Each wall is flat, endless, passes through zero and stands at right angles to its row. A trip goes straight from one point to another. List the walls that it crosses, first one first.

Walls:
(1): -.13,.16
(2): .05,.23
(3): .10,.07
(4): .52,.24
(5): -.11,.17
Trips:
-.84,-.01 to -.94,.16 -> none
-.20,.24 to -.09,.15 -> 3
.44,-.15 to -.21,-.06 -> 3, 4, 1, 5
.23,.05 to -.10,.08 -> 5, 1, 4, 3
.10,.31 to -.15,-.08 -> 4, 3, 2
.05,-.19 to -.03,-.07 -> none
.17,.25 to .15,.05 -> 1, 5
-.26,.01 to -.40,.44 -> 2

Walls:
(1): -.27,.46,-.12,-.24,.06,.26,-.34,.25,.20,.14,.21
(2): -.69,-.24,.35,.12,.17,-.31,.10,.08,-.02,-.01,.01
(3): -.29,.24,.41,.02,.14,-.13,.28,.29,.25,-.09,-.20
(4): .44,.25,-.09,-.02,-.01,.12,.25,-.45,.02,.08,-.10
(5): .07,.04,.18,-.06,-.29,.11,-.15,.09,-.39,-.22,-.05
(6): .02,.20,-.48,.03,-.02,.18,.16,.34,.30,-.71,.28
(7): -.08,.16,-.04,-.01,.13,-.33,-.19,.62,-.13,-.08,-.33
(8): -.08,.15,-.14,-.37,-.30,.15,.94,-.13,-.11,-.32,-.11
Trips:
.35,-.27,-.24,-.46,.42,.07,.45,.14,.10,.22,.03 to .10,.11,.15,-.14,-.47,.34,-.59,-.17,.16,-.27,.03 -> 1, 5, 8
.45,-.35,-.23,-.28,.24,-.16,-.26,.09,.03,-.16,-.27 to -.06,.39,.01,.47,.01,.55,-.44,.39,.14,-.35,.25 -> 5, 4, 1, 3
-.06,.61,.32,.32,-.10,-.57,-.43,-.62,.53,-.29,.25 to .01,.44,-.16,.43,-.09,-.36,.33,-.29,.05,-.10,-.29 -> 1, 8, 7, 2
-.15,-.16,-.04,-.39,.02,-.12,.24,.11,-.22,.76,-.59 to -.05,-.37,.01,.04,.19,-.07,.43,.51,.47,-.25,-.49 -> 4, 6

Walls:
(1): -.21,.03,.13,-.09,-.46,-.51,.01,.18,-.29,.37,.05,.26,-.40,.54,.28,.10,-.24,-.06,.21,-.12,.02,.19,-.19,-.38,.12,.42,.03,-.09,-.19,.47,-.06,-.71,.35,.09,-.07,-.12,-.13,.58,.12,-.13,-.22,-.01,.32,.12,.09,-.78,.50,-.18
(2): .07,.62,-.34,.05,-.15,.15,.29,.38,.33,-.02,.14,-.03,.17,.23,.03,.19,-.69,.10,.00,.47,-.10,-.22,-.01,.02,.00,.07,.35,-.48,.12,.01,.21,.21,-.01,-.20,-.23,.21,.00,.08,.04,-.09,.28,.09,.11,.04,-.20,.44,-.33,-.16
(3): .10,-.18,-.23,-.13,-.13,.45,-.42,.02,-.45,.38,-.37,-.34,.25,.52,-.30,.23,.45,-.57,.05,.25,.15,-.17,-.08,-.18,.21,.19,.23,-.21,-.29,.23,.43,.61,.28,.03,-.02,-.25,-.35,.13,-.01,-.14,-.16,.57,.32,.42,.09,-.39,-.20,-.05
(4): .05,.29,-.10,-.12,-.23,-.11,-.20,-.05,.38,.44,.29,-.40,-.22,-.06,-.32,.08,.05,-.17,-.47,-.35,-.07,-.06,-.67,.40,.15,.39,.21,-.10,.07,.07,.08,.21,.52,.01,.04,-.37,-.18,-.05,.42,-.16,-.40,.20,-.22,-.03,.39,.07,-.01,-.01
(5): .19,-.02,.11,-.03,-.03,-.24,.06,-.04,.06,-.28,.16,.60,-.09,.32,.06,.11,.37,.18,-.41,.31,.07,-.19,.33,-.18,.40,-.74,-.17,-.11,.01,-.18,-.24,.05,.39,-.03,-.33,-.26,-.27,.42,.25,.15,.68,-.39,-.42,-.01,-.12,.57,-.45,.17
(6): -.20,-.02,-.20,-.28,.43,-.55,-.02,-.23,-.39,-.20,.71,.35,.47,-.13,-.18,-.01,.19,.32,.02,.06,.14,-.08,-.02,.11,.16,-.07,.18,.03,-.23,.14,.59,-.34,-.53,-.05,.70,.38,-.91,.28,.29,-.26,.14,-.37,-.09,.25,.02,.36,-.24,.19
(7): -.04,-.12,.31,.34,.39,-.20,-.17,.38,.75,.55,.10,.28,-.77,-.22,.38,-.58,-.17,-.12,-.11,-.17,.15,-.31,-.33,.20,.23,.15,.13,-.33,-.78,-.51,-.10,.48,.49,-.07,-.11,-.42,-.21,.11,-.12,.01,-.01,-.45,-.04,-.10,-.11,-.03,-.25,-.02
Trips:
.31,-.10,.07,.01,-.03,-.07,-.15,-.25,.20,-.06,.13,-.43,-.07,-.28,-.17,.50,-.20,.11,.04,-.08,.20,-.15,-.24,-.02,.02,-.11,.21,.23,.14,.40,.37,.18,.16,-.07,-.60,.12,-.17,-.43,.06,.08,.21,.16,.44,.08,.03,-.20,-.03,-.10 to -.41,-.10,-.33,.36,-.11,-.28,-.12,.01,.32,.18,.05,.03,-.35,-.17,.11,-.50,.22,.21,.05,-.13,.07,.00,.19,.36,-.01,-.39,.51,-.20,-.32,-.46,.41,-.04,-.40,-.15,-.28,-.16,.00,-.38,.34,-.05,-.51,-.13,.01,.32,.18,.41,.13,-.22 -> 7, 6, 3
-.31,-.16,.09,.39,-.04,-.16,.24,-.08,-.19,-.13,.33,-.01,-.10,.17,.29,-.29,.23,-.49,.10,.08,.18,.43,-.28,-.01,.09,.07,.22,.33,.38,.23,.13,-.21,.22,.32,.48,-.13,-.18,.01,-.10,-.02,-.21,.07,-.07,.34,.63,-.17,-.27,.29 to -.06,.16,-.08,.20,.42,.11,.03,.17,.23,-.29,-.06,.44,-.41,.33,-.59,.39,-.31,.07,.07,-.37,-.27,-.32,.12,.12,.27,-.09,-.15,-.26,.11,-.25,.38,.07,-.07,-.18,-.12,.05,.29,-.27,.80,.25,.51,-.14,.04,.19,-.63,-.10,.28,-.03 -> 5, 3, 7, 2, 4, 1, 6
.21,.44,.48,-.42,-.38,-.13,.38,.35,.14,-.49,-.23,.16,.29,.15,-.08,-.22,.60,.22,-.34,-.23,-.45,.16,.44,-.11,.33,.21,-.30,.14,.22,.28,-.77,.01,.09,-.15,-.04,-.13,.00,.03,-.63,-.17,-.06,.24,-.28,-.52,-.15,-.57,-.08,.33 to -.17,-.16,-.09,-.30,.02,-.28,-.12,.32,.13,.04,.15,.33,-.02,-.22,-.66,-.14,-.29,-.13,.20,-.02,.08,-.02,.01,.09,-.09,.05,.33,-.34,.05,.12,-.08,-.20,-.05,-.07,.22,-.65,-.43,.23,.04,.41,-.07,-.19,.60,-.49,-.35,-.47,.19,.11 -> 7, 5, 4, 6, 3
-.30,.22,-.28,-.41,-.03,.45,.06,.38,-.40,-.10,.21,-.20,-.10,.12,-.01,.33,-.12,.42,.35,.15,-.12,-.24,-.28,-.61,.25,.26,.28,-.29,-.44,.52,-.06,-.14,.12,-.35,-.44,-.36,-.24,.20,.52,.28,.14,.26,.26,.27,-.09,.17,.73,-.14 to .08,.10,.50,.00,.17,.11,.19,.21,.15,-.05,.37,.09,-.08,.65,.09,-.04,.16,.04,.09,-.34,.24,-.12,-.07,.51,-.07,.19,-.18,.18,.21,.05,.29,-.16,.25,-.24,-.52,.23,-.04,.45,-.17,-.04,-.34,-.17,-.04,-.32,-.09,.07,.44,-.14 -> 6, 7, 3, 5, 2
-.40,.54,-.33,.13,.11,-.50,.30,-.05,-.39,-.33,-.10,-.48,-.37,-.37,-.31,-.49,.44,-.24,-.57,.17,-.29,.14,.09,-.38,.68,-.09,-.48,-.39,-.07,-.40,-.17,-.50,-.13,.37,-.78,.04,.03,-.25,-.32,-.60,-.13,.18,-.22,.04,.17,.03,.32,-.32 to .13,-.02,.14,.07,.25,.33,.00,-.18,.23,.22,-.41,.07,-.14,-.17,.06,.05,-.14,.35,.06,.14,.27,-.31,.04,.16,.19,.11,-.36,.42,-.15,.11,-.39,.05,.56,.41,-.45,-.14,.07,-.13,-.15,-.45,.10,-.35,-.02,-.56,.16,.06,-.05,-.19 -> 7, 1
.67,-.16,-.42,-.20,-.66,.04,.14,-.39,-.14,-.29,.17,.10,.24,.22,.29,.85,.18,.40,.13,-.05,-.06,.28,-.45,.20,.09,.51,-.02,-.24,-.04,.43,.09,-.06,.04,-.54,-.25,.41,.15,-.27,.15,-.29,-.29,-.16,.86,-.14,-.06,.11,.03,-.36 to .17,-.34,.02,-.32,.20,-.49,-.69,.47,.37,-.03,-.15,.18,.50,.04,.13,-.23,.08,.31,.03,-.23,.70,-.17,.08,.40,.39,.17,.12,-.57,.01,.06,-.35,-.01,.44,.05,-.56,-.08,.72,.21,.02,.51,.29,.00,-.01,.28,.13,-.52,.36,.14 -> 6, 7, 5, 2
.00,-.18,-.08,.17,-.29,-.06,.51,.08,-.06,.23,-.10,.06,.00,.32,.25,-.14,.05,-.07,.15,.13,.09,-.29,.13,.22,-.08,-.42,.09,-.08,.23,-.20,.21,-.71,.45,.17,.07,-.05,.36,-.24,-.02,.18,-.19,-.09,.05,.14,.06,-.40,.37,-.01 to -.03,.09,-.43,.23,-.19,.58,-.15,.02,.09,-.12,-.22,.21,.26,-.30,.07,-.07,.22,-.31,-.61,.39,.24,-.53,.50,.45,.15,-.36,-.21,-.31,.08,-.15,.27,.35,.65,-.31,.15,-.41,.30,.11,.02,.07,.11,.36,-.09,-.10,-.38,.10,-.14,-.33 -> 5, 3, 2, 7, 1, 4
-.05,.16,-.34,.11,.33,.08,.13,-.12,.08,.19,.25,.25,.31,.36,-.09,.25,-.22,.17,-.02,-.14,-.49,.23,-.58,-.05,.21,-.20,-.34,-.19,.31,-.08,-.26,-.73,-.18,.16,-.22,-.48,.18,.09,-.21,-.31,-.29,.07,.11,-.14,-.27,.30,.24,.00 to .08,.21,-.20,.09,-.02,-.42,-.42,-.04,.08,.18,-.09,.09,.34,-.14,-.24,.14,-.27,.19,-.15,-.71,-.11,.00,.53,-.15,.15,.17,.25,-.11,.00,.10,.10,.05,-.54,-.47,-.39,-.10,-.35,-.08,-.25,-.07,-.31,.42,.28,.20,-.12,-.37,-.11,-.24 -> 5, 6, 3

Walls:
(1): .19,-.08,.00,-.24,.13,-.09,-.01,-.07,-.01,.28,.17,.13,-.23,-.17,.01,.13,-.11,.46,.16,.36,.18,.20,-.47,.00,-.15,.01,.09,.11,.94,.07,.12,.35,-.12,-.03,-.22,-.11,-.33,.08,.30,.11,.02,-.27,-.15,.35,.05,-.19,-.12,.05
(2): .32,.29,-.03,-.05,.21,-.04,-.22,-.19,.41,.01,-.26,-.20,-.05,-.04,-.19,.23,.06,-.02,.01,.23,-.06,-.90,.41,.02,-.46,-.60,.23,-.34,-.20,.02,.01,-.27,.40,-.08,-.17,-.21,-.05,.00,-.15,.07,.17,-.07,-.09,-.16,.25,.00,.22,-.06
(3): .00,.11,-.05,-.52,.02,-.11,-.50,-.23,-.03,.32,.34,-.02,.20,-.04,-.27,-.04,-.38,.33,-.15,-.01,-.07,-.25,.56,.22,.23,-.26,.23,-.47,.16,.13,-.10,-.47,-.06,-.23,.19,.10,-.44,.34,-.13,-.05,.34,-.05,.14,-.09,.17,.12,-.01,.51
(4): -.30,-.08,-.28,-.01,.29,.18,.01,-.02,.03,-.04,-.12,-.27,-.02,-.12,.00,-.01,.21,-.18,.01,.36,.23,.08,-.41,.06,.16,.20,-.49,-.02,-.26,-.03,.76,-.12,.02,-.38,-.28,-.37,.17,-.41,.10,.21,.05,.12,-.08,.24,.04,.12,.34,-.08
(5): .06,.26,.60,-.09,-.38,.09,.07,-.11,.03,-.07,.01,-.12,.22,-.13,.27,-.30,-.11,.07,-.28,-.24,.18,.31,.13,.36,-.01,-.22,.18,-.05,.15,.12,.43,.47,-.37,-.14,.32,-.22,-.28,-.06,.06,.13,.11,-.39,-.07,-.24,.19,.53,.03,.20
(6): -.17,.05,.05,.35,.40,.25,.22,.01,.00,.04,-.06,-.05,-.66,-.01,.00,.40,-.09,.12,.28,-.28,.19,-.10,-.34,.00,.25,-.09,-.30,.04,.47,.12,-.33,.03,.09,-.11,.26,.01,-.26,-.28,-.32,-.30,.42,.21,.33,.20,-.11,-.30,-.06,.15
(7): .03,-.23,-.10,.10,-.08,-.12,-.11,-.25,-.14,.03,-.38,-.58,.21,.08,.03,-.02,-.12,.07,-.13,-.46,-.13,-.07,-.13,-.12,.02,-.21,-.07,-.18,.14,-.08,-.10,-.47,-.04,.00,.27,.51,.15,.49,.16,.40,.10,.56,-.14,.25,-.62,.32,.08,.02
(8): .42,-.33,.18,.33,-.25,-.07,.21,-.25,.24,.04,-.14,.11,.06,-.03,.33,.23,.48,-.01,-.17,-.11,-.08,-.08,.20,-.02,-.14,-.84,-.01,.10,-.15,.18,-.04,.01,-.29,.00,-.43,.54,-.05,.32,-.09,.07,.27,.34,.01,.11,-.28,.33,-.40,-.57
(9): -.21,.07,.44,-.11,-.02,-.31,.44,.32,.06,.14,-.21,-.26,.04,.05,.27,.08,-.27,.05,-.21,.36,.39,-.25,-.07,.10,-.06,-.04,-.40,-.04,.23,.12,.02,.05,.24,-.01,-.03,-.11,-.09,-.38,.05,-.04,.15,-.18,-.12,-.20,.14,.04,.02,-.05
Trips:
.00,.13,.23,.09,-.02,-.14,-.24,-.27,.05,-.25,-.05,-.32,.16,.05,.04,.15,.35,-.33,-.31,.11,-.10,.03,.15,.01,-.22,.00,-.39,.15,.23,-.27,-.10,-.17,-.02,.16,-.35,-.16,.13,-.16,-.01,-.06,-.04,-.46,-.13,.05,-.22,-.07,-.15,-.17 to .07,.04,.34,-.15,.03,-.04,-.06,.23,-.03,.42,.08,.04,.30,.16,-.30,-.14,-.04,-.04,.38,-.24,-.07,.48,-.32,-.46,-.09,.10,-.28,.09,.00,.20,.40,-.17,.05,.13,-.11,-.08,.33,.03,.28,.31,-.35,-.16,.05,.39,.07,.03,-.16,.01 -> 1, 7, 2, 8, 9
.31,.23,-.05,.10,.06,.87,.27,-.29,-.12,.32,-.01,.10,.02,-.18,.24,-.05,.18,.36,-.01,.39,-.02,.28,.10,.12,.25,-.03,.05,.06,-.24,-.12,.13,-.08,.13,-.25,-.05,.15,.07,-.02,-.28,.03,.17,.02,.06,.24,.50,.11,-.08,.08 to .14,-.09,-.06,-.35,-.03,.21,-.04,-.02,.21,.38,.09,-.22,.44,.13,-.01,.07,-.05,.01,-.27,.00,-.17,.00,-.10,-.18,.47,.14,-.14,.37,-.26,.03,.30,-.38,-.15,-.05,-.22,.25,.10,.46,.14,.07,-.22,-.04,-.08,.19,.02,-.41,-.23,-.09 -> 2, 6, 5, 7, 1
